Each row of a before or after table is a point. One or more steps were done to the points. Then noise was added and the rows were shuffled. The steps act on how far a point lies along the listed directions, d1 being the first. Name the steps. A step turns or swaps two directions, mirrors them in a line or flattens them onto one, adds a multiple of one to another, or multiplies one. Angles are multiples of 10 degrees, from the lower direction toward the higher: turns from -170 to 170, lines from 10 to 170 but not 90. Use the fewest steps. Two steps may share a direction if one is a turn and the other turns, adds or multiplies; they go together, in the order done. Otherwise the lowest direction goes first.
In the rows, zero is written as 128.

Directions:
(1): [ 90 140]
(2): [140 166]
Before:
[[168  92]
 [136 155]
 [163  79]
 [121 158]
 [159  87]
 [142 117]
 [125  91]
 [121 131]
 [200  68]
 [135 148]
 [161 148]]
After, 11 rows:
[[165 121]
 [136 124]
 [207 118]
 [132 129]
 [151 126]
 [170 120]
 [174 120]
 [115 130]
 [120 130]
 [143 126]
 [131 128]]
Steps: flatten d1 and d2 onto the line at 170 degrees

Directions:
(1): [171 131 150 169 137 157]
(2): [ 97 164 116 128 136 177]
(3): [125 131 127 141  60 135]
(4): [146 182 155 108 123 106]
(5): [ 95 112 187 128 128 134]
(6): [101 146 122 179 137  95]
Before:
[[142 124 128 117 117 130]
 [125 136 143 119 108 116]
 [170 128 134 126  81 107]
 [124  90 111 122  78  75]
 [102  91 141 125 114 167]
 [137 154 135 172 144 121]
 [167  96 133 111 117 140]
 [ 89 140 147 118 125 149]
 [130 128 135 151 158 142]
 [115  92 103  91  82 117]
 [ 96 137 167 117  92 122]
 [106 145  96 140 110 154]]
After, 12 rows:
[[141 126 143 110 131 134]
 [152 187 113 100 161  82]
 [114 160  91 120 137 122]
 [112  45  52 141 156 178]
 [100  49 105 119 154 106]
 [140 175 151 150 125 132]
 [146 168 145 107 140  93]
 [164  72 137 108 129 168]
 [179 151 192  89 153 108]
 [122  55 127 136 166  76]
 [128 120 113 151 113 160]
 [ 70 111 113 140 157 146]]
Steps: turn d1 and d2 by 20 degrees; add -0.7 times d1 to d6; turn d3 and d5 by 170 degrees; multiply d4 by 3

Directions:
(1): [176 128 136  99 175 103 106 119 124 139  81]
(2): [113 133  99 108  89 122  78 136 166  97  97]
(3): [110 114 172 118 120  63 109 151 139 144 157]
Before (10 x 11):
[[109 115 124 137 106 138 160 125 128 137 154]
 [125 130 133  99 135  92 113 140 126 128 118]
 [155 138  61 144 124 249 158  94  92 105  91]
 [147 136  82  95 136 127  91 113 142 101  81]
 [109 137  71 139  90 181 118 113 158  89 116]
 [118 116 137 127 137  80 126 144 107 140 153]
 [149 130 144 106 166 120 141 147 119 134 121]
 [104 108 139 115 124  98 103 157 151 113 149]
 [156 155  82 126 134 168 112 107 122  90  66]
 [106 130 164 135 126 110 147 146 125 146 179]]
After (10 x 11):
[[124 137  72 105 111 137  93 117 150  90  94]
 [154 155  84 119 136 152 100 110 130  89  60]
 [134 117 131 135 135 138 170 120 111 149 146]
 [ 90 109 124 136 115 132 129 152 140 106 170]
 [140 138  73 146 130 201 146  97 128 104 108]
 [207 135  88 106 182 197 135  91  89 126  48]
 [100 131 124 107 106 105 117 146 134 116 133]
 [111 128 164 134 136 110 154 141 116 155 174]
 [105 119 133 132 121  88 127 143 111 132 160]
 [132 129 144  97 140 101 117 155 140 123 121]]
Steps: turn d1 and d2 by 50 degrees; turn d1 and d3 by 40 degrees
